Every row gives one point. Each copy is the shape, with its points in the same order, stretched, turned, moved and blurred by noise. Is it also mirrored, or only turned?

Shape:
-14; 12
-1; 21
24; -64
56; -31
-11; 26
-7; 34
Copy 1, 6 rows:
-12; 6
1; 18
40; -57
57; -24
-14; 23
-3; 32
Copy 1 is: only turned
Copy 2 (6 x 2):
2; 9
-18; 8
23; -71
-27; -65
-14; 17
-21; 23
Copy 2 is: mirrored
Copy 3:
-12; 20
3; 25
12; -55
51; -36
0; 27
-1; 36
Copy 3 is: only turned
Copy 4:
-30; 1
-22; 14
24; -60
51; -19
-28; 14
-25; 21
Copy 4 is: only turned

Shape, 8 rows:
23; -41; 4
22; 38; 27
42; 23; -17
-31; -3; 16
5; -22; -63
-13; -41; -38
8; -38; -62
7; 13; 3
Copy 1:
-22; 45; -18
43; -11; 19
48; 11; -22
-17; -18; 9
0; 11; -71
-29; 10; -58
-5; 26; -67
11; -4; -7
Copy 1 is: mirrored
Copy 2, 8 rows:
42; 2; -45
27; 11; 30
36; -27; 17
-12; 36; -17
-4; -57; -28
4; -30; -51
8; -50; -51
17; 4; 2
Copy 2 is: mirrored
Copy 3, 8 rows:
32; -6; 34
31; -17; -45
45; 27; -23
-21; -19; -5
8; 59; 26
-9; 24; 33
14; 57; 40
17; 3; -18
Copy 3 is: mirrored

Shape (12 x 6):
-25; 6; 9; -33; 23; 25
-34; -30; 7; 3; 11; 22
139; 29; 24; -95; -27; 24
-36; 29; 12; 2; -24; 23
8; -8; 2; 6; 21; 23
-27; 20; -6; -38; 15; -17
2; 10; 6; 14; 34; 14
-37; -25; 23; -21; 13; -9
-24; -5; 6; -6; 31; 22
-18; -21; 26; 2; 4; -23
-37; -19; -11; -3; 1; 23
-17; -29; -37; 10; -17; -9
Copy 1:
-12; -8; 4; -36; 15; 31
-16; -33; -3; 5; 8; 42
132; 38; 50; -105; -50; 15
-36; 17; -4; -17; -21; 17
20; -8; -7; -5; 8; 33
-21; -6; -3; -47; 25; -21
7; 9; -5; 4; 26; 17
-26; -37; 19; -23; 11; 7
-11; -15; -2; -12; 27; 35
-9; -32; 23; -1; -3; -4
-27; -29; -19; -10; -1; 31
-4; -41; -34; -6; -23; -2
Copy 1 is: only turned
Copy 2:
-28; 28; 12; -50; 25; 33
-47; -12; 2; -26; 17; 37
145; 41; 36; -91; -3; 20
-40; 46; -1; -16; -16; 20
-4; 9; 9; -13; 36; 27
-32; 33; 2; -65; 23; -15
-11; 25; 14; -4; 45; 17
-43; -12; 22; -44; 13; 6
-36; 14; 10; -28; 35; 36
-31; -13; 25; -20; 12; -11
-47; 3; -17; -31; 9; 30
-27; -14; -40; -15; 4; -6
Copy 2 is: only turned
Copy 3, 12 rows:
-22; 10; 31; -31; 20; 11
-37; -28; 19; 3; 4; 12
157; 17; 44; -102; -3; 13
-26; 23; 28; -1; -38; 8
8; -4; 24; 7; 16; 22
-16; 31; 16; -30; 16; -28
6; 9; 35; 20; 20; 8
-36; -24; 29; -19; 10; -27
-24; 0; 29; -3; 26; 12
-13; -23; 27; 6; -2; -36
-43; -10; 4; -6; -5; 13
-15; -8; -34; 17; -3; -12
Copy 3 is: only turned
Copy 4:
-35; -3; 9; -36; 10; 26
-31; -19; 42; 5; 10; 20
125; 22; -33; -114; -22; 39
-38; 2; 2; 0; -43; 28
0; -7; 9; 2; 20; 34
-38; 13; -7; -35; 5; -12
-11; -11; -12; 8; 24; 33
-37; -28; 30; -22; 8; -15
-32; -12; 12; -10; 22; 28
-15; -30; 18; 1; 0; -21
-35; 4; 42; 4; 3; 20
-6; 27; 46; 27; 0; -10
Copy 4 is: mirrored

Shape, 12 rows:
10; -15; 48; -17; 23; -1; 41; 20
15; 15; 35; -2; 18; -3; 60; -34
17; 18; 37; -22; 40; 13; 50; 29
1; -2; -29; 45; -3; -52; -3; 11
2; 23; 45; -29; 29; 6; 20; -17
-38; -22; -8; 64; 14; -2; 6; -2
-24; -8; -6; 32; -23; -18; -29; 33
24; -33; -7; 2; -42; 26; -49; -31
10; -25; 23; -52; -12; -4; 41; -16
12; -33; 54; -32; -10; -5; -61; -19
-6; 17; 65; -35; -11; 8; 29; 11
-24; -21; 12; -44; -3; 12; -79; -18
Copy 1:
50; 10; 55; -24; 38; 4; 55; -24
16; 4; 29; -10; 35; -31; 82; -16
42; 26; 50; -24; 41; 0; 53; 12
27; 7; -29; 32; 22; -27; -21; -27
-10; 11; 46; -38; 25; -18; 43; -6
-2; -11; -7; 55; 35; 22; 6; -32
11; 15; -15; 14; -7; 13; -34; -22
-7; -77; -14; -11; -36; -2; -11; -11
33; -12; 13; -57; 4; -6; 63; -35
1; -43; 56; -47; -23; -11; -27; -39
16; 31; 57; -40; -19; 13; 57; -24
-28; -38; 21; -63; -8; 13; -42; -22
Copy 1 is: mirrored
Copy 2 (12 x 8):
18; -5; 48; -38; 28; -16; 34; 4
-25; -14; 42; -27; 39; -11; 37; -47
-6; -2; 46; -51; 55; 1; 36; 17
-25; 13; -21; 24; 7; -58; -16; 4
-10; 18; 46; -58; 31; 0; 14; -27
-5; 43; 4; 52; 8; -13; 14; -10
-7; 32; -3; 14; -28; -24; -17; 29
23; -10; -8; -12; -39; 19; -49; -31
20; -21; 10; -66; 1; -14; 36; -32
46; 21; 43; -51; -31; -17; -48; -24
-8; 2; 62; -65; -9; -2; 30; 1
38; 60; -1; -57; -33; 10; -51; -21
Copy 2 is: mirrored
Copy 3, 12 rows:
25; -24; 41; -8; 19; -16; 44; 21
22; 10; 44; 20; 14; -5; 54; -31
34; 5; 34; -7; 52; 0; 59; 19
-1; 14; -37; 41; -13; -67; 1; 3
27; 29; 54; -12; 10; 3; 33; 0
-43; -2; -14; 56; -11; -12; 11; 22
-17; -6; -21; 10; -2; -38; -39; 18
38; -16; -13; -1; -66; 13; -43; -13
31; -19; 33; -42; -23; -19; 45; -23
46; 0; 53; -25; -62; -11; -43; 26
16; -8; 63; -33; 32; -11; 9; -14
9; 26; 19; -50; -67; 4; -40; 35
Copy 3 is: mirrored
Copy 4 (12 x 8):
31; -12; 41; -33; 14; -7; 24; 27
25; 2; 30; -7; -3; -9; 66; -19
21; 3; 23; -20; 21; -1; 50; 48
28; 39; -23; -14; 9; -62; -25; -18
1; -26; 26; 7; 0; -6; 44; 14
12; 33; 4; -8; 39; -7; -32; -39
7; 27; -5; -11; -5; -30; -63; 6
36; -32; -33; 9; -58; 15; -44; -26
15; -35; 14; -50; -31; -9; 33; 1
27; -75; 20; 14; -33; -15; -41; 3
-2; -14; 51; -16; -27; -2; 24; 30
-16; -74; -20; 15; -26; -4; -55; 5
Copy 4 is: mirrored

Shape, 14 rows:
-10; -54; -27; 18; 15; 52; 21; 23; -7; 12; -46
-31; 10; -34; -5; 9; 0; 59; 3; -31; 24; -25
-2; -2; 40; 7; 44; -57; 8; 28; 4; 7; 16
53; 11; 0; 19; 13; -67; -19; -13; -19; -49; 37
-34; 49; 31; -16; -8; 45; 33; -28; 28; 16; -14
27; 47; 26; -31; 10; 27; -7; -61; 51; 24; -32
2; 56; 19; -40; -39; 31; -4; 5; 14; 12; -32
-9; 19; -10; 47; 11; 23; 26; 23; -15; 52; -13
3; -25; 0; -14; 21; -7; 6; -8; -38; 25; 67
12; 13; 2; 3; 56; -28; -46; -12; 12; -20; 64
-36; -22; -10; 15; 22; -47; -36; -12; -37; 17; 28
-18; 44; 24; -20; 16; 61; 12; -23; -33; 4; -39
-46; -13; -37; 36; -11; 26; 50; 37; -4; -4; -32
-16; 32; 50; -9; -34; 57; 18; -57; -3; 16; -25
Copy 1, 14 rows:
43; -13; 0; 10; -15; 63; -11; -13; -21; 8; 20
20; 3; -26; -1; 9; 13; 47; 27; -10; 39; -1
25; -8; 29; 4; 71; -34; 8; -7; 31; -19; -18
17; 12; -24; 19; 42; -93; -11; -33; -18; -55; -24
-45; 30; 27; 0; -6; 9; -4; 17; 22; 49; -15
-25; 51; 17; -12; 6; -8; -32; -29; 15; 54; -53
-27; 59; 32; -35; 0; -9; -21; 15; -9; 31; 3
23; 43; -1; 40; 19; 24; 11; 19; 7; 20; 24
11; -34; -19; 21; 46; -49; -7; -10; 20; 26; 48
-14; 8; -33; 4; 72; -41; -39; -48; 30; -35; -6
0; -11; -17; 17; 89; -13; 15; -32; -15; -8; 33
-23; 26; 10; 11; 5; 28; -39; 48; -20; 48; -14
28; 5; 0; 2; -24; 52; 37; 16; -11; -8; 21
-50; 28; 45; 33; -9; -2; -9; 18; -13; 60; -12
Copy 1 is: mirrored
Copy 2, 14 rows:
-20; -16; -13; 43; 38; 40; 14; -37; -28; 29; -31
-33; -3; 8; 8; 2; -13; 39; -8; -52; 30; 6
32; -21; 27; 24; -15; -21; 5; -24; 48; 44; 47
90; 38; 16; -32; -2; -48; -13; -41; 22; 32; 55
-32; 9; 25; 13; 15; 9; 59; 24; 10; -55; -12
-20; 49; -2; -42; 34; -6; 56; 12; 68; -20; -35
-20; 36; 15; -5; 37; -21; -3; 51; 6; -25; -36
5; -23; -21; 53; 11; -32; 52; -15; -8; 15; -31
37; -62; -3; -24; -16; 0; 17; -1; -13; 3; 32
64; -18; -10; -10; 28; -37; -6; -29; 41; -11; 71
15; -40; 1; -2; -7; -49; -13; -53; 0; -10; 28
-21; 1; 30; -13; 66; -3; 57; 0; -27; -27; -31
-25; 18; 10; 72; 8; 12; 15; -25; -50; 16; 2
-6; 12; 32; -17; 9; 20; 61; 7; 7; -65; -64
Copy 2 is: mirrored

Shape (17 x 12):
15; 6; -6; -29; 16; -18; 48; -29; 32; 9; -40; -1
-44; -12; -14; 0; 37; -4; 2; -40; 41; 48; -53; 1
-13; -18; -17; 24; -37; 0; 2; 25; -86; 4; 19; -23
20; 38; 9; -42; 12; 39; 10; -1; 12; 49; 24; 13
-5; 21; -25; 3; -18; 48; 39; 1; -20; 0; 14; -31
-17; 6; 5; 16; -23; 2; 4; 18; 46; 8; -3; -16
-3; 46; -24; 12; 41; 44; -28; 40; 21; -8; -14; 55
-2; -73; -19; 13; 44; 25; 48; 0; 35; -8; -12; 15
13; -25; -5; -23; 22; -7; 30; -29; 1; 19; -81; 15
12; -18; 45; 20; -26; -52; 23; -50; -10; -6; 24; -63
-27; 29; -4; 42; 32; 20; 14; -42; 35; 5; 20; 6
-48; 29; 0; -16; 8; -42; 15; -17; 5; 13; 15; -82
-72; -17; -9; 15; 24; -18; 52; 8; 8; 7; -14; -36
31; -60; -28; -70; -34; -2; 14; -12; 13; -11; 20; -61
1; 16; -35; 3; 4; -27; -11; 19; 39; 38; 24; -11
-11; -29; 12; 53; 26; -7; -13; 9; -39; 36; -23; -59
-44; 13; 39; 14; 16; 18; -13; -3; -65; 34; 11; -15
Copy 1:
0; -16; -28; 12; -34; 25; 60; -10; -20; 7; -8; -48
-3; -42; 9; 44; -25; 41; 37; -28; 3; 33; -42; -42
40; 34; -6; 2; -14; -59; -41; 11; -12; 21; 9; 50
8; -52; -44; -30; 9; 18; 22; -21; -4; 33; 29; 35
14; -10; 2; -14; -14; 5; -18; 13; -26; 9; 49; 12
-33; -34; 26; 0; -15; 1; 24; 15; 8; -14; -5; -4
-57; -1; -12; -2; 55; 55; 5; -20; -20; 1; 11; 49
37; -23; 0; 56; -8; 39; 47; 10; -2; -43; -15; -14
24; -6; -46; 17; -37; 34; 38; 1; -25; 24; -44; -28
33; 18; 31; -42; -62; -58; 34; -15; 3; -13; 1; -29
-20; -13; 44; 0; -15; 38; 44; -49; -8; -7; 32; 2
-8; -19; 45; -10; -7; -38; 24; -29; -11; 22; 21; -64
0; -25; 45; 60; -12; -16; 39; 8; -29; 6; 1; -57
62; -38; -52; -10; -19; -29; -17; 15; 23; -41; 3; -40
-29; -21; -5; 13; 11; -8; 30; -13; 45; 7; 8; -15
35; 30; 50; -8; 10; -14; 0; 9; 10; 39; -20; 6
32; 7; 20; -18; 10; -31; -10; -31; -36; 55; 1; 49
Copy 1 is: only turned
Copy 2, 17 rows:
14; 55; -18; -5; -4; -5; -23; -1; 54; 10; 27; 28
46; 42; 32; -33; -58; 5; -42; -16; 38; -47; -3; 16
-44; -67; -13; 14; 36; -21; 43; -19; -28; 26; -37; -4
3; 39; 61; -1; 12; -2; 8; -7; -39; 10; 59; 8
-6; 20; -10; 18; 35; -5; 28; -39; -13; 1; 24; -22
26; 10; -3; 38; -41; 10; 28; 29; 35; -26; 28; -5
37; 53; -16; 1; 19; 2; -9; 33; -78; -51; 40; 0
48; 29; -41; -69; 12; 75; -23; 19; 57; -10; -3; -31
-8; 49; -28; -40; -18; -1; -58; 9; 29; 27; -5; 18
-50; -51; 23; 58; 7; -26; 20; -1; 116; 4; 1; 18
29; 23; 17; 24; 5; 25; -5; -31; 28; -69; 39; 26
9; 8; 33; 33; -2; -66; 59; -28; 49; -45; 15; 16
19; 31; -25; -23; -3; 14; 37; -21; 47; -47; -27; 9
24; -40; 2; -29; 14; -29; 34; 27; 80; 57; 36; -74
67; -2; 38; 17; -10; -12; 53; 23; 10; -12; 4; 26
-20; 1; 31; 16; 2; -19; -7; 16; 25; -5; -69; -14
-74; -17; 47; 2; 14; -19; 6; -28; -36; -21; -5; 12
Copy 2 is: mirrored
